Rows are points. Each copy is the shape, with its points in the same order, turned, moved and blurred by noise. Say if it was mirrored as well.

Shape:
[[ 15.8  -6.2]
 [-24.1  -8.9]
 [ 19.5   5.1]
 [ -1.0  27.3]
 [-19.0 -14.7]
 [ 11.3  -0.1]
 [ 13.6  38.8]]
Copy 1:
[[  8.7  -9.7]
 [ 10.7  28.0]
 [ -0.6 -14.2]
 [-25.0   5.9]
 [ 18.4  24.7]
 [  3.9  -6.2]
 [-35.5  -8.2]]
Copy 1 is: mirrored
Copy 2, 7 rows:
[[ 26.7  -3.9]
 [ -4.1 -26.4]
 [ 26.8   5.4]
 [ -0.7  16.7]
 [  2.1 -29.9]
 [ 23.6   1.9]
 [  5.2  34.2]]
Copy 2 is: only turned
Copy 3 (7 x 2):
[[ 16.3  -5.2]
 [-23.9  -9.9]
 [ 19.7   7.9]
 [ -4.7  28.5]
 [-18.6 -16.3]
 [  9.5  -0.4]
 [ 10.5  39.1]]
Copy 3 is: only turned

Shape (6 x 3):
[[-23.6  21.3   7.7]
 [-32.3 -16.4  15.0]
 [ 24.2  -7.6 -10.4]
 [ -9.9  -4.4 -11.8]
 [-14.8   8.6  20.5]
 [ 24.2 -24.2 -10.8]]
Copy 1, 6 rows:
[[-16.2  25.3  16.3]
 [-13.1 -10.8  35.6]
 [ 17.5  -8.5 -21.3]
 [ 12.1   4.0  11.6]
 [-22.3   4.8  11.2]
 [ 21.2 -24.5 -13.6]]
Copy 1 is: mirrored
Copy 2, 6 rows:
[[ 20.9   0.1  15.4]
 [  9.8 -37.9   5.2]
 [-24.3   4.4 -20.6]
 [  5.8  -8.6 -15.0]
 [  5.6 -12.7  18.2]
 [-31.9 -10.7 -27.2]]
Copy 2 is: mirrored
Copy 3 (6 x 3):
[[ -3.6 -29.7 -18.0]
 [-33.7 -13.2  -3.8]
 [ 20.1  24.8  -0.2]
 [ -8.8   5.7 -25.1]
 [-12.0 -23.0  -3.7]
 [  4.8  36.2   8.5]]
Copy 3 is: mirrored

Shape:
[[-33.5  16.0  21.0   9.7  12.2  20.4]
 [ 12.8  -1.9  16.3 -12.7 -10.8   2.6]
 [ 14.3  -6.5  25.2  14.7  11.2  18.4]
 [ 13.7  19.9  13.7   8.0   2.5  27.7]
 [ 21.1 -27.8 -14.8  26.0  -7.8  -5.9]
 [  3.3 -26.1   5.9 -12.3 -20.7  46.9]
 [  1.7  24.4  -2.1  -6.5  -0.4  -3.6]
 [-21.6 -17.3   2.0  38.1  -4.9  -1.8]
 [ 16.7  27.0   4.1  35.2  21.4   9.1]
 [ -2.0  -7.9  -8.9  20.9  17.9  -8.5]]
Copy 1, 10 rows:
[[-30.3  18.2  14.8  -8.8   5.9   6.6]
 [ 21.1   5.6  -0.3 -11.1  -9.1 -17.7]
 [ -2.6  22.2   3.9  14.5  -2.4 -28.9]
 [ -8.3  26.1 -17.2  -0.2 -16.2 -14.4]
 [ 14.9 -20.3   4.5  36.8 -18.9 -19.6]
 [-17.9 -13.6  -3.2 -19.0 -18.9 -50.9]
 [ 11.4   7.1 -13.2  -3.8  -6.8  13.4]
 [-15.0 -10.5  30.7  28.6 -10.4   0.2]
 [ -6.5  29.2 -14.2  33.6 -11.1   7.2]
 [  3.5  -7.0   0.9  30.4   6.1   1.5]]
Copy 1 is: mirrored
Copy 2 (10 x 6):
[[-18.6  12.6  38.7  20.2  -1.0  17.4]
 [ 14.3  -3.8  20.6 -12.6 -17.5  -0.6]
 [ 12.3  29.5  22.5  -8.3 -21.6  20.5]
 [ 24.6  21.8  33.9   6.0   2.9   5.7]
 [ 11.7  19.9 -33.0  -1.3 -27.0   6.3]
 [ 33.1 -15.7  14.5   8.0 -22.6  41.7]
 [  5.0   7.4  16.3   1.7   7.2 -13.7]
 [-20.0  21.1  -5.4  22.3 -29.7  12.1]
 [ 12.6  52.5  14.0   7.1   9.1  -3.0]
 [ -9.4  24.9 -13.6  -1.3  -6.6   8.0]]
Copy 2 is: mirrored
